Each row is a point. Each copy is the shape, with its points in the same order, stretched, turned, moved and blurred by noise. Is it also mirrored, or only turned?

Shape (8 x 2)
4.6; -4.3
-4.1; 1.4
3.6; 1.8
-2.9; 1.0
-1.6; 0.0
-4.4; -1.8
-5.4; 0.7
-2.0; 0.2
Copy 1 (8 x 2)
-9.3; -2.0
4.9; -1.3
-3.1; 3.1
3.7; -1.0
1.2; -1.1
2.6; -4.0
5.9; -2.3
1.7; -0.9
Copy 1 is: mirrored
Copy 2 (8 x 2)
4.3; 3.2
-0.5; -3.7
0.5; 2.5
0.2; -2.7
0.8; -1.4
1.7; -3.7
-0.2; -4.8
0.5; -2.3
Copy 2 is: only turned
Copy 3 (8 x 2)
8.1; 1.2
-3.2; -0.1
4.0; -4.3
-2.4; -0.2
-0.1; 0.5
-1.9; 3.1
-4.6; 1.4
-0.5; 0.0
Copy 3 is: mirrored

Shape (7 x 3)
5.6; 0.0; 2.0
-3.0; -1.1; -0.7
-1.5; -0.5; 1.3
5.2; 4.4; -6.0
-6.2; 0.8; 2.1
-3.6; 0.5; 0.2
-3.2; -6.2; -0.5
Copy 1 (7 x 3)
0.3; -1.5; 3.2
0.6; 0.7; -1.9
1.9; 0.2; -0.6
-3.6; -3.9; 0.3
3.8; 0.3; -3.0
1.6; -0.1; -2.3
0.1; 4.0; -0.6
Copy 1 is: only turned
Copy 2 (7 x 3)
-1.4; 0.0; -4.8
-0.9; -1.6; 1.0
-0.2; 0.1; 0.6
-5.9; -0.3; -3.1
1.4; 0.4; 2.6
-1.6; -0.4; 1.7
0.6; -4.5; 0.0
Copy 2 is: only turned
Copy 3 (7 x 3)
-1.4; -5.4; -1.2
-1.1; 2.5; 0.4
-1.2; -0.9; -1.9
6.0; -1.8; 6.5
0.1; 2.7; -4.6
-0.3; 1.2; -1.8
-6.8; 2.4; 1.0
Copy 3 is: mirrored
Copy 4 (7 x 3)
-2.3; -7.3; -2.3
1.0; 3.7; 3.7
-0.9; 1.8; 1.8
4.8; -3.7; -4.6
-1.7; 8.6; 1.8
0.0; 5.3; 1.8
1.4; 1.3; 9.5
Copy 4 is: mirrored

Shape (12 x 6)
-0.2; 0.1; 0.1; -0.1; 2.2; -2.1
0.9; -0.4; 2.6; -0.1; -7.2; 1.6
-7.8; -2.8; 3.3; -1.5; 3.0; 1.9
0.3; -4.7; -2.1; -9.4; 2.8; 4.2
-4.6; 3.0; 3.3; 0.6; 3.9; -3.7
0.9; -2.4; 2.9; 0.6; 0.0; -4.2
0.4; -0.1; 2.8; -0.5; 4.6; -0.5
-2.7; -2.0; 1.5; 0.6; -1.5; -0.9
-0.2; -3.1; 1.0; -2.4; 4.3; -3.4
-1.8; -2.7; -9.5; -1.2; 1.4; -0.3
-2.6; 4.5; 3.3; 0.8; -0.4; -1.5
1.1; -3.3; 1.0; -8.1; -4.8; -0.7
Copy 1 (12 x 6)
2.8; 1.2; 0.0; 0.0; -0.6; -0.4
1.9; 0.0; -4.5; 4.5; -4.7; -3.0
-3.2; 0.9; 0.4; -2.5; -5.9; -2.8
-3.5; -5.8; -5.2; -0.3; 7.5; -2.5
3.9; 5.0; 2.3; -3.6; -4.9; -1.9
1.6; 3.3; -2.2; 1.8; -1.2; 0.4
2.1; 0.6; -2.4; -3.2; -0.3; 1.5
0.1; 1.9; -0.6; 2.4; -3.7; -2.4
0.2; 1.3; -0.6; -0.4; 1.8; 0.3
1.2; -1.6; 4.8; 6.1; 2.7; -3.5
5.2; 3.5; 0.2; -2.1; -5.7; -2.7
-1.2; -0.4; -7.3; 3.9; 4.0; -5.6
Copy 1 is: mirrored
Copy 2 (12 x 6)
0.0; -0.3; 0.6; -0.5; 1.8; 3.4
0.0; 4.3; -0.7; 0.3; 1.1; -3.3
3.4; 2.1; -3.0; -1.7; -6.7; 2.3
-4.9; -1.7; -2.4; -1.7; -7.9; -4.4
2.2; 0.4; -2.5; 1.0; 1.7; 7.0
1.9; 0.8; 3.1; 2.0; 2.6; 2.5
2.7; -2.7; -0.2; -1.3; 0.9; 2.5
1.0; 3.1; 0.6; -0.2; -0.8; 1.7
0.3; -1.5; 1.9; 0.8; -0.5; 3.3
-7.2; 1.8; 1.9; -4.9; -2.0; 3.6
1.3; 1.5; -3.4; 0.8; 3.1; 3.9
-5.0; 2.6; -1.2; 4.5; -3.4; -4.6
Copy 2 is: mirrored

Shape (12 x 9)
-0.1; -1.0; 2.6; 1.7; -1.0; -4.8; -0.2; -1.5; 2.8
-0.3; 3.9; -4.2; 4.3; -0.4; 3.2; 2.4; -4.4; 0.6
1.9; 1.3; -2.7; 0.5; -2.8; 0.1; -1.6; -0.2; 0.1
-2.5; 3.5; 3.3; 3.4; 8.2; -0.1; 3.2; 3.1; 4.8
-0.5; 5.3; -2.2; 4.8; 0.8; 3.1; 3.7; -4.5; -2.3
-1.3; 4.5; -5.7; 1.4; -0.3; 1.6; 0.3; -4.1; -2.8
-0.3; 0.0; 0.9; -2.8; 0.0; -2.4; 0.1; -1.4; -2.1
-4.7; 0.5; 1.2; -0.8; -3.5; -4.6; -1.6; 0.0; 3.2
-3.6; -2.1; 6.8; 1.4; 1.1; -3.1; -0.3; 6.3; -0.2
-4.6; -1.9; 1.6; 2.1; 5.0; 1.1; 5.1; 1.6; 5.4
-1.5; 1.0; 1.5; -0.1; -0.6; 2.0; -2.8; -3.2; 0.1
-1.7; -0.4; -1.8; 3.2; 1.3; -1.7; -2.3; -1.9; -1.1
Copy 1 (12 x 9)
-2.6; 2.7; -2.8; 2.6; 3.9; -0.9; 4.3; -1.2; -0.9
5.1; 1.4; -0.4; -0.9; -1.8; 6.0; 2.2; -8.1; -2.3
-0.2; -0.8; 2.3; 1.5; -0.3; 0.5; -0.6; -7.0; 0.6
1.4; -0.5; -7.7; -0.6; -1.4; 3.9; 5.2; 8.9; 6.5
6.2; -1.9; -1.1; -0.9; -2.1; 3.9; 3.1; -6.7; -3.3
5.5; -2.8; 3.6; 2.4; 0.3; 6.3; 2.2; -10.1; -1.7
-1.7; -1.7; 1.9; 0.7; 1.6; 0.7; 2.0; -1.9; -2.7
-3.1; 0.1; 0.2; 5.5; 0.2; 2.9; 5.6; -1.9; 0.7
-2.3; -2.0; -4.0; 3.9; -1.8; -5.9; 3.1; 10.3; -0.6
-0.3; 2.9; -7.9; 1.4; -1.0; 7.3; 0.6; 7.6; -0.5
2.4; 1.8; 3.7; -1.1; -2.2; 2.0; 2.6; -0.7; -0.5
5.0; 0.3; 0.7; 4.4; 2.5; 0.6; 1.6; -2.4; -1.0
Copy 1 is: mirrored
Copy 2 (12 x 9)
4.3; -1.2; -1.4; 1.8; -2.8; 2.2; 0.5; 0.2; -0.2
-1.7; -0.2; 0.7; -1.6; 3.0; 4.0; 7.6; -4.9; -0.5
-3.2; -3.3; 0.3; -0.8; 1.9; 4.8; 1.0; -2.7; 1.3
6.5; 7.2; -5.5; -2.0; -2.3; 1.3; -0.6; -1.0; 1.1
1.1; 2.1; 3.1; -0.4; 1.8; 3.0; 8.4; -2.8; 2.1
-5.0; -0.1; 1.4; 1.4; 2.2; 2.0; 7.2; -4.7; 1.3
0.8; -1.4; -0.2; 3.8; 0.7; -1.9; 0.0; 0.6; 1.3
-0.1; -2.7; -4.3; 0.7; -3.4; 1.2; 1.2; 1.9; -1.1
3.3; 4.0; -0.8; 1.1; -4.7; 0.0; -5.6; 3.4; 0.2
5.5; 3.9; -4.8; -3.4; -0.5; -3.5; 0.3; 1.2; -5.0
0.6; 0.3; 1.0; 3.9; 2.4; 4.9; 3.5; 1.4; -1.9
-1.2; 0.8; 1.4; 4.0; -1.4; 3.3; 3.1; -3.6; -1.7
Copy 2 is: only turned
Copy 3 (12 x 9)
-2.7; 3.9; -0.7; 1.0; 0.1; -1.4; 0.8; 0.8; -3.2
-1.3; -2.6; -3.1; -2.7; 1.7; -2.3; 5.0; -3.0; -1.5
-1.8; 0.1; -0.1; -0.6; -0.8; -1.0; 4.3; -1.1; 1.8
-3.5; 4.8; -5.0; -4.1; 11.0; 1.5; -1.4; 1.9; -3.8
0.1; -3.4; -1.2; -3.4; 2.0; -2.2; 3.9; -0.9; -3.0
-1.9; -5.2; -1.5; -3.5; -0.5; 0.3; 3.9; -3.2; -0.2
-0.5; -0.6; 0.6; 0.4; -0.8; 2.2; -0.5; 1.9; -0.6
-2.4; 3.6; -4.0; -0.6; -3.0; 1.5; 0.1; 0.2; -0.9
0.2; 5.9; -0.1; -2.2; 2.6; 1.5; -6.1; 5.3; 0.1
-0.7; 3.6; -8.5; -0.3; 9.9; 0.7; -3.8; 1.3; -1.3
1.3; 1.0; 0.5; -1.5; -0.9; 3.1; 2.7; -1.8; -1.5
-2.9; -0.1; 0.0; -1.9; 0.6; -0.2; -0.3; -3.9; -0.7
Copy 3 is: only turned
